Each row is a point. To make a cloud, some directions were put in groups of two or more. Within a group, all points are equally far from the middle, so they leave a hole (a ring in 2 directions, a hollow ball in 3). The other directions are filled evenly. Then the cloud was stretched, turned, moved and blurred a little. How many holes are there, and how many directions does each take, smallest first?

Cloud (13 x 2):
[[  4 -34]
 [-60  12]
 [ 12  48]
 [-27 -11]
 [-34 -31]
 [  3  28]
 [-10 -31]
 [  6 -45]
 [-48 -21]
 [ 12 -43]
 [ 29  26]
 [-10  48]
 [ -4 -30]]
Holes: 0

Cloud, 19 rows:
[[ 28   9 -10]
 [-53  -6   9]
 [-22  36  14]
 [ 27  26  45]
 [ 11  48  36]
 [-32 -29 -38]
 [ 36   7  -6]
 [ -3  -4  38]
 [ -1 -56 -22]
 [-36 -11  26]
 [-31  33  14]
 [ -2 -13  27]
 [ 34 -14  12]
 [ 16 -18 -47]
 [-20  34  13]
 [-60   8  22]
 [ -4 -27  12]
 [ 25  30  20]
 [-47  -5  24]]
Holes: 1 (2)

Cloud:
[[ 25 -24  13]
 [-19 -17   1]
 [-39  24  29]
 [ 12 -17  16]
 [-25  60 -10]
 [-10 -42  49]
 [-30  34  -5]
 [ 11 -13   2]
 [  2  47  54]
 [-33 -29  35]
 [-31   5  58]
 [ 28  19  28]
 [-49  29   9]
 [  6 -22   6]
 [ 39  15  35]
 [ 30   5 -44]
 [ -5 -22   2]
 [-24 -57  36]
 [ 38  30 -29]
 [-12  14  15]
 [ 20  56  26]]
Holes: 0

Cloud, 30 rows:
[[  4  58 -51  19]
 [-10  33 -40  -9]
 [ 28  49  27  17]
 [ 17  26 -39  41]
 [  8  20  24  14]
 [ 19 -38 -51 -12]
 [  2  14  13 -34]
 [  7  17  25  12]
 [ 51   3  12   2]
 [  9 -41 -53 -11]
 [-43  -6  14 -16]
 [ 16  -2  10  19]
 [ 43  14  23  -2]
 [-40 -16 -56   3]
 [  8  34 -50  -2]
 [ -7  18 -54  30]
 [-13   8 -12 -36]
 [ 25 -18 -49  -1]
 [ -8 -40  25 -23]
 [ -1  26 -27 -27]
 [ 51   3 -42   4]
 [ 22   3  25  -6]
 [ 60  32 -47   4]
 [ 41  18   4  22]
 [-12  -2 -38 -31]
 [-43  -9   0 -27]
 [-12 -20 -52  19]
 [-34 -25 -57  -1]
 [-25  10 -29 -23]
 [-26 -17 -32 -37]]
Holes: 1 (2)

Cloud (31 x 4):
[[  1 -11  17  -3]
 [ 11  35   8 -17]
 [ -5 -26   4  -4]
 [ 38  -2  -5   0]
 [-15 -16  17   4]
 [-18 -16 -43   5]
 [ -5  29  -8  27]
 [-11  -8 -52 -27]
 [-16  -1 -33 -45]
 [  6 -15  -3 -37]
 [ 18  30 -30  -7]
 [ 10 -37  22  46]
 [-18 -22  14   3]
 [  4 -23 -20  43]
 [ 28 -28  -4 -20]
 [  6  25  -7 -18]
 [  3  18 -60 -54]
 [ 11  23 -12 -47]
 [-12  -1 -15 -20]
 [ 13  22 -32  -6]
 [ 17  14 -16 -32]
 [ -5  21 -33 -10]
 [  1  31  11  -2]
 [ 19 -28 -18  52]
 [ 14  -7  26  47]
 [ 10 -11  23  29]
 [ 27 -16  20   8]
 [  1  29  10   5]
 [ 28  12  -1  38]
 [ -5  -3 -59 -47]
 [ 27 -29 -21  19]]
Holes: 0

Cloud:
[[ 21  16  24  25   4 -41]
 [ 18  -6  15  38  19 -47]
 [ 19  16 -28 -31   4   8]
 [-23 -11   0  21  41 -48]
 [ 46   4 -19  35  34   4]
 [ 45  28  -6  -4 -12   1]
 [ 33  21  21  20  -6 -31]
 [ -3   6  35 -22  -3 -18]
 [ 14  26  12  27  -3  50]
 [-60  24  -2  22   5 -27]
 [  6  -2  35 -15 -20 -10]
 [ 42 -25   6  12 -23   9]
 [ 15  50 -25  -2  30   2]
 [-25 -11   5  43  41   3]
 [ -2 -56   6  25  13 -27]
 [-14   2 -21 -26  31 -25]
 [ 21  37  16   5 -27  -5]
 [-32   1 -27   5  -9  31]
 [-16  46  32  15   4 -16]
 [ 11  42 -34  10  33 -12]
 [  5  26  44  26   9 -14]
 [ -2  20   7 -25  21  28]
 [-13   0 -10 -19  29 -43]
 [ 13  -7  17  39  22 -47]
 [ -4 -54  13  13  -2 -20]
 [ 19 -26 -10 -26  -5 -11]
 [ 27  24  24  34 -18   6]
 [-27  44   9 -12 -19  13]
 [ 53 -10  -5  22 -11  18]
 [-25  42  11 -12 -21  13]
 [-14  -8 -27  34  -3  30]
 [-34  31 -32  38  16  -5]
 [ 12 -25 -13 -28   5 -12]
 [  9  33 -16 -18  -2  40]
 [  4 -15 -11  11 -33  18]
 [-26  -4 -34  10 -17  15]
 [ -1  -3  34  -5  11  34]
 [-43   1  -5   0 -29 -18]
 [ 41  24 -14 -12   6  34]
 [ 29  28  11  -6  37  14]
 [  5   4  38  40  30  -9]
 [-21  30 -38  26  -2 -27]
 [-13  41 -33  25  38  -4]
 [ 18  37 -26  25  41   0]
 [  1 -25  42   9  -7  14]
 [ 27   4   6 -29  21   2]
 [-15   8 -42 -12  32 -24]
 [ 10  -3 -17 -10 -32  13]
 [-52  14 -26  -5  27   0]
 [ 24   4  18 -24  24  10]
 [ -4 -13   4  55 -13  -8]
 [  1  12  16  41  17  40]
 [ 49  25 -10  23   6 -11]
 [ 11 -13  47   2   0  13]
 [ 15  -9 -18  -3  14  46]
 [-47  29 -17 -13  -4  15]]
Holes: 2 (3, 3)

Cloud:
[[-10  53   4  24  12   3   9  23]
 [ 31  52   3   1  14  18  -9   4]
 [  8  25 -25 -20 -27  32  -7   2]
 [ -9 -20 -28   9 -26  17 -10 -31]
 [  9  35   6  30   8   4   3 -10]
 [ -5 -34 -42  11   1 -28   6 -17]
 [ 22  -4   7 -22 -23  20  -8   4]
 [ 14   1  21   8 -35  15  12   7]
 [-14  -1 -22 -11 -13  21 -13  34]
 [ 32   5   7  -5  24   1 -20  -4]
 [ 26  -2  -4 -29  -5  14  28   3]
 [ 29  -3  -8 -37 -19   2 -23   5]
 [ 26  17 -49   4 -25   0  -8  -4]
 [ -5  32 -26  -7  18 -32 -12   7]
 [-25 -25 -37   3  -7 -18  12   6]
 [-11  37 -14 -23 -18  -8 -15   5]
 [ 18  17  -1  11  16 -17  12  -7]
 [-18  40  23 -23   3  15   2  25]
 [  1  18 -24   1 -21  -7  32  28]
 [ 33 -14  -4 -19 -23  -1  -6  -3]
 [ -8  41  23 -17  -4   9   7  30]
 [ 28   3  21  16 -13  -7 -16 -30]
 [-32   3   1  14  -3 -21   0  -5]
 [ -5  45   4   0   4   5  38  23]
 [ 23   6  19   2  25  38  13  15]
 [-17  29  -9   5  10 -26  10  21]
 [-26  23   9  22 -13  13  -6 -16]
 [-13  23 -12   8  17  -6  23  12]
 [-17  13 -18 -44  19  10   7   2]
 [ -9 -17 -40 -12   5   2  14 -10]
 [-13  30 -10  17  10  -1  30  35]
 [-18  40  18 -15  13  11   8  31]
 [ 17   3  -9 -22   5 -14  39   2]
 [ 29   8 -31 -18 -14 -22  14   5]
 [ -5 -16 -41   5 -20 -35  24  33]
 [ 16  32  15  23  -7  21   5 -34]
 [ 15  20 -44   5  19 -18 -15   9]
 [  1  20  10  20   0  21  -6 -37]
 [  6  44  24  19 -11  -2  14 -11]
 [  2  30  -5  60  -7  26   8 -15]
 [ 37  30  11   0   3  31  -7 -24]
 [ 31   4  11 -12 -15  25 -29 -17]
 [ 20  45 -12  29 -21  19  21  12]
 [-15  27   9   4 -19  16 -22  28]
 [ 31  -2 -34 -13  -3 -11   4  27]
 [-17  46  -8   6 -11  -7  -8  29]
 [ -3  29 -36   2   9 -24  27 -14]
 [ 15  -9   2  15 -25  -3 -25 -28]
 [  0  59 -28  13  -2   4  17  -3]
 [-13   1 -27   2  17  -5 -25   4]
 [-28  27  -7 -40   2 -17  -7  -3]
 [ -3 -30 -23   8  -9   9 -15  -3]
 [  5  40 -28 -12 -14 -22  16 -10]
 [ -2   3 -34  43   5   2  -5  -2]
 [ -7  16  32 -28 -11  18 -14  19]
 [ 10 -25  -3   1 -31  19   7 -22]
 [ 19  39  10  -1  -9   4  36  10]
 [  4  32  -7  -2 -26  20 -11 -16]
 [  9  -2   3 -36 -16  27  -5   6]
 [  9  29  -2  24  -6   2   2 -31]
 [ 25  23 -23  45 -20  17  18  -9]
 [ 34  -3 -10  -3 -14   5  19  13]
 [ 15  14 -38  15  17   1   2  13]
 [-10   9  -5  32 -38  16  -9   6]
 [ 21  38 -25  29   9  14   6   7]
 [ 29  15 -12 -11  20 -24   2  10]
 [ -4  29 -21  10 -23  -4 -13 -30]
 [-10  16 -30  -9 -34  12  -7  -1]
 [  2  35   0  46  14  31   4   4]
 [  5 -12  -2 -33  17   8  13   1]
 [ 12  12  21   6 -19  27 -15 -33]
 [-11  -2  -7 -51 -16 -17   5  -5]
 [-12 -18  -6  -9   0 -17   5  29]
 [ 32  22   1  11 -17  19 -24   4]]
Holes: 1 (4)
